Every row gives one point. The points of each table are mixes of a few directions, plus a little noise. How many directions does each table use, and how many do they share? Where both have some left over, give the other angles between the two spaces (their principal angles), to ten degrees, smallest first.

First (5 x 2)
[[ 4.7 -0.9]
 [-4.1  0.8]
 [ 3.8 -0.8]
 [-6.0  1.1]
 [ 1.5 -0.3]]
Second (4 x 2)
[[-6.8  1.3]
 [ 0.0  0.0]
 [ 4.8 -0.9]
 [ 2.1 -0.4]]
Directions: first 1, second 1, shared 1

First (7 x 3)
[[-0.9 -3.8 -1.6]
 [ 0.3 -6.3 -4.9]
 [ 0.0  1.0  0.8]
 [ 2.9  3.7 -1.9]
 [-1.3  5.0  5.9]
 [ 0.4  3.6  2.1]
 [-1.3 -3.2 -0.3]]
Second (5 x 3)
[[ 0.0  0.1  0.1]
 [-3.8 -8.0  0.1]
 [-0.9 -1.3  0.2]
 [ 1.2  4.9  1.6]
 [ 3.3  4.4 -2.0]]
Directions: first 2, second 2, shared 2

First (8 x 4)
[[ 1.7 -4.0 -6.3 -0.9]
 [-0.1  2.6 -1.2  1.9]
 [-0.6 -3.7  7.4 -3.3]
 [ 0.8 -3.8  2.6 -1.3]
 [-2.4  3.5  3.9 -1.4]
 [ 0.1  5.4 -0.7  4.9]
 [ 1.3 -3.1 -4.1 -0.5]
 [-0.9  3.2 -1.6  0.8]]
Second (5 x 4)
[[ 0.2 -0.8  0.4  3.0]
 [ 2.0 -0.1  4.6 -3.5]
 [ 1.6  4.1  4.2 -2.3]
 [-0.5  0.9 -1.0  0.5]
 [-3.4 -4.1 -8.1  2.2]]
Directions: first 3, second 3, shared 2; angles 40

First (8 x 6)
[[-1.6 -5.6  2.9 -8.1 10.3 -2.3]
 [ 0.6  2.2 -1.2  3.4 -4.2  0.9]
 [ 0.8  2.7 -1.5  4.1 -5.1  1.1]
 [ 0.1  0.8 -0.4  1.0 -1.4  0.3]
 [ 0.7  2.9 -1.4  4.0 -5.1  1.2]
 [-1.0 -3.5  1.7 -5.1  6.4 -1.4]
 [ 0.0 -0.2  0.1 -0.4  0.4 -0.1]
 [ 0.2  0.7 -0.4  1.0 -1.4  0.2]]
Second (6 x 6)
[[-0.4  3.2 -3.6  4.8 -6.4  3.3]
 [ 0.0 -6.0 -1.1 -1.0  4.7 -0.3]
 [ 0.3  0.6 -0.4  5.0 -7.1  0.5]
 [ 2.4  3.6  1.7 -0.1  1.0 -2.2]
 [-2.1 -2.1  2.6 -4.8  3.4 -1.2]
 [-0.3  0.6  0.6 -3.7  4.3 -0.4]]
Directions: first 1, second 4, shared 1

First (8 x 6)
[[ 2.5 -1.1  4.6  5.2 -1.9  5.0]
 [-2.2  7.0  6.2  3.4 -1.7  1.8]
 [-2.9 -2.8 -2.3 -5.4 -1.4 -0.9]
 [ 1.1 -1.2 -1.3  0.2  0.7 -0.3]
 [ 2.2 -0.1 -0.9  2.2  1.8 -0.6]
 [-6.5 -0.4 -1.3 -8.6 -2.9 -1.7]
 [ 1.8  0.8 -2.1  1.3  2.5 -2.0]
 [ 3.6 -2.4 -3.2  1.7  2.7 -1.1]]
Second (9 x 6)
[[-1.8  2.6  0.4 -1.0  0.1 -1.0]
 [-4.6  6.1  1.7 -2.1 -0.6 -2.0]
 [-4.2  5.2  3.0 -1.5 -1.7 -0.3]
 [ 1.4  0.0 -5.8 -1.5  4.0 -4.8]
 [ 2.0 -4.1  2.6  2.3 -2.3  4.4]
 [ 2.1 -5.2  4.4  3.3 -3.5  6.3]
 [ 2.2 -3.8  1.4  2.0 -1.4  3.2]
 [ 0.0  1.6 -3.8 -1.5  2.9 -4.1]
 [ 3.0 -3.1 -3.9  0.2  2.5 -1.6]]
Directions: first 3, second 2, shared 2
